Each row is a point. To make a cloud, some directions were put in groups of two or more. Within a group, all points are equally far from the middle, so they leave a hole (a ring in 2 directions, a hollow ball in 3). The other directions are filled evenly. Then the cloud was stretched, turned, moved and blurred a little. Count the holes, and give their numbers of directions, smallest first.
In the rows, zero is written as 128.

Cloud (21 x 3):
[[ 89 147 136]
 [ 86 141 155]
 [110  84  86]
 [137 120 113]
 [ 97 136 169]
 [123 154 130]
 [ 97 102  77]
 [ 96  55 121]
 [ 96  81 108]
 [195  99  79]
 [196 132 105]
 [122  51 144]
 [ 95  94  57]
 [ 92  71 153]
 [ 89 169  96]
 [117  49 155]
 [105 151 129]
 [181  73 152]
 [132 148 166]
 [ 95 120  98]
 [177 152 162]]
Holes: 0

Cloud (31 x 4):
[[140 100 183 150]
 [ 86  90 100 159]
 [ 84  73 131 151]
 [ 47  96 147 128]
 [102 143 140 183]
 [105  64 141 143]
 [ 81 159 179 119]
 [108 160 111 162]
 [118 143 164  89]
 [116 127 194 150]
 [101 163 104 156]
 [ 61  94 136 160]
 [ 90 153 185 120]
 [ 40 140 111  93]
 [153 125 108 104]
 [113 164 111 155]
 [ 33 131 134 104]
 [ 71 119 125 177]
 [122 131 175 174]
 [ 60 153 177 134]
 [106 106 102  73]
 [ 85 153  93 156]
 [ 88 111  77  90]
 [ 77 161 177 119]
 [ 69  88 130 160]
 [ 54 131  90  89]
 [ 91  89 149  84]
 [ 96 165 164 102]
 [ 55 114 110  81]
 [ 93  97  82 146]
 [122 103 186 112]]
Holes: 2 (2, 2)

Cloud, 55 rows:
[[161 111 191 102 103 109]
 [199 180 119 181 113 111]
 [156 149 205  91 150 157]
 [132 168  84 204 129 120]
 [151 171 162 124 114  95]
 [167 180 106 166 138 127]
 [133 125 200  75 184 170]
 [ 86 156 110 155 141  51]
 [183 146 124 146  84  77]
 [ 99  94 199 137 122  81]
 [181 137  64 148 121 145]
 [129 127 141  82 109 128]
 [132 101 100 125  80 146]
 [106  92 127  98 132 128]
 [ 94 190  84 119 104  35]
 [114 103 134 175 152  67]
 [163 149 159 116  73  84]
 [142 128 119 179 129  74]
 [ 82 147 204  49 158  92]
 [160 112 168 103 204 175]
 [139  99 135 170 164  93]
 [127 107 155 176 182 186]
 [226 154  94 113 128 177]
 [167 152 131 112  91  81]
 [143 152 150 100 223 203]
 [162  91 162 146 163  55]
 [146 100 163 133 167 181]
 [131 184 128 131  92 182]
 [ 80 170 177 155 161 124]
 [119  90 100 140 140  99]
 [150 121 129 162  63  88]
 [ 92 104 157  86 175 150]
 [155  85  67 111  74 126]
 [169 187 172 112 114 163]
 [153 207 162 165 118 123]
 [120 148 153 120 111 176]
 [163 164 118 154 178  78]
 [154 109  60 166  66  79]
 [136 172  38 161 114 132]
 [ 92 123 121 167 143 107]
 [149 147 177 113  69  86]
 [111 150 108 101  94 173]
 [123 156 111 159 114  99]
 [136 109 162  88 193 183]
 [131 127  99 132 111 145]
 [157 149 129 171 197  94]
 [140 204  99 120 130  97]
 [161  93 195  69 112 131]
 [ 91 153 160 193 160 154]
 [147 123  68 123 119 128]
 [111 145 138 174 159  90]
 [148 154 187 162 119 125]
 [145 142 148 230 147 103]
 [138 135 123 126 140  74]
 [194 103 114 163 153 171]]
Holes: 0
